Each point is reached from the start by the listed moves, each made 0, 1 or 2 times, or once backwards (-1), plus a little noise. Say if it took an odd or an even number of moves. Then give how often each move was made.

Moves:
(1): [32 11 18  1]
(2): [-27   5  -2 -13]
Start: [-2  4 13 -2]
Points:
[ -6 -13  -1  10] -> even (-1, -1)
[-89   5 -10 -32] -> odd (-1, 2)
[34 14 31  0] -> odd (1, 0)
[64 27 48  3] -> even (2, 0)

Moves:
(1): [ 17 -12   0   1  -4  43 -10]
(2): [  1   7  -5  12 -33 -11  14]
(3): [  9 -14   1 -26 -22  30  -2]
(4): [ 17  16  36 -16   9  14   4]
Start: [  1 -16  -5  31  -6   0  -8]
Points:
[ 34  26  58  12 -21  18  12] -> odd (0, 1, 0, 2)
[33 17 64  1 13 30 -3] -> even (0, 0, 0, 2)
[ 23 -27 -13  35 -95  50   8] -> even (1, 2, 1, 0)

Moves:
(1): [  1   0  -3   8  -1  -2   3 -10  -6]
(2): [ 3  8 -5 -4  0 10  2 -6  2]
(3): [  9  -1   0  15 -14   8   0  -1  -6]
(4): [ -4   5  -5  12 -12   5   4   0  -3]
(5): [-1  0 -9  2 -7  1 -2 -2 -3]
(6): [  0  -2   3 -10   3   1   5   1  -2]
(7): [-7 -5  2 -4 -2  2  2 -3  4]
(8): [-3 -2 -1  0 10  2 -1  0  2]
(9): [ 1 -7 -4 -4  4 -6  6  2 13]
Start: [ -2  -3   3  11 -11  -7   6   0   3]
Points:
[ -2   7 -21  77 -77   4   9 -22 -44] -> even (2, -1, 1, 2, 2, 0, 0, -1, -1)
[-17   3   9 -35  31  14  14   0  30] -> odd (-1, 2, -1, 0, -1, 1, 1, 2, 0)
[  4  -3 -14  95 -47   9  11 -17 -23] -> even (2, -1, 2, 2, 0, -1, 0, 2, 0)
[-10 -17  -4  15   4 -12   8  -6  -5] -> even (1, -1, 0, 0, 1, 1, 0, 2, 0)
[-16  -9   1  17  -7 -23  20 -12 -10] -> even (2, -1, -1, 1, 0, 1, 0, 0, 0)
[  7 -13   7  -4  -2   9  18 -19   0] -> even (1, 1, 1, -1, 0, 2, 1, 1, 0)
[ -9 -23   8 -11 -10  14  37   5  38] -> even (-1, 1, 1, 1, -1, 2, 2, 1, 2)

Moves:
(1): [ 15   6 -26   4  -2  -5  -8  18 -24  19  -8   6  -2]
(2): [  0   4  -8  18  -8  -5 -20  -2  13   9 -10  -6  -1]
(3): [ 16 -10   7   8   6   3  15   2  -4  -4  21   2   0]
(4): [ -3  -5  10  -2  -7   0   4  17 -19   9 -11  -3 -26]
(5): [ 10  27   2  -3  -2 -11   4 -12  10   6   4 -17  -1]
(6): [ -7   4   3   7 -14   1  15 -10  -8   0   8   5   6]
(7): [-11   7  29  19   3  -4  -5 -12  -8   9 -13  -9  -1]
(8): [ -9  12 -16  18   4   2   0   8   7  -2   9   9  -1]
(9): [  2   3  -2   3  -3  -1   5   4  -8 -12 -16  12 -11]
(10): [  3  -9  -9  -4   0  15 -19 -12   7 -23   2 -11  -5]
(11): [  3  -8  -5   3  -2 -18  -6  -2  -4   2   1   0 -13]
(12): [ 13  17   3 -19 -12 -11  -5  12   0   3  20  14  12]
Start: [  2   1  -3  -6  -5  -5  -6   5 -12  -4   2  -1  -3]
Points:
[ 50  11  36 -37 -53  13 -19  35 -91 -13   3   7 -35] -> odd (1, 0, 1, 2, 0, 1, 1, -1, 1, 2, -1, 2)
[  2  24 -58 -27  25  26 -45   9   9 -13  10  -8  34] -> odd (1, -1, -1, -1, 0, -1, 0, 1, -1, 1, -1, 0)
[-11  16  48  -8 -62  -1 -45  -9 -95  15 -46 -29 -44] -> even (1, 0, -1, 2, 0, 2, 2, -1, 0, 2, 0, 1)
[-38 -23  29  45 -19  26   0 -52 -18  -4 -28  -9  33] -> odd (0, 1, 0, -1, -1, 2, 1, -1, 0, 0, -1, -1)
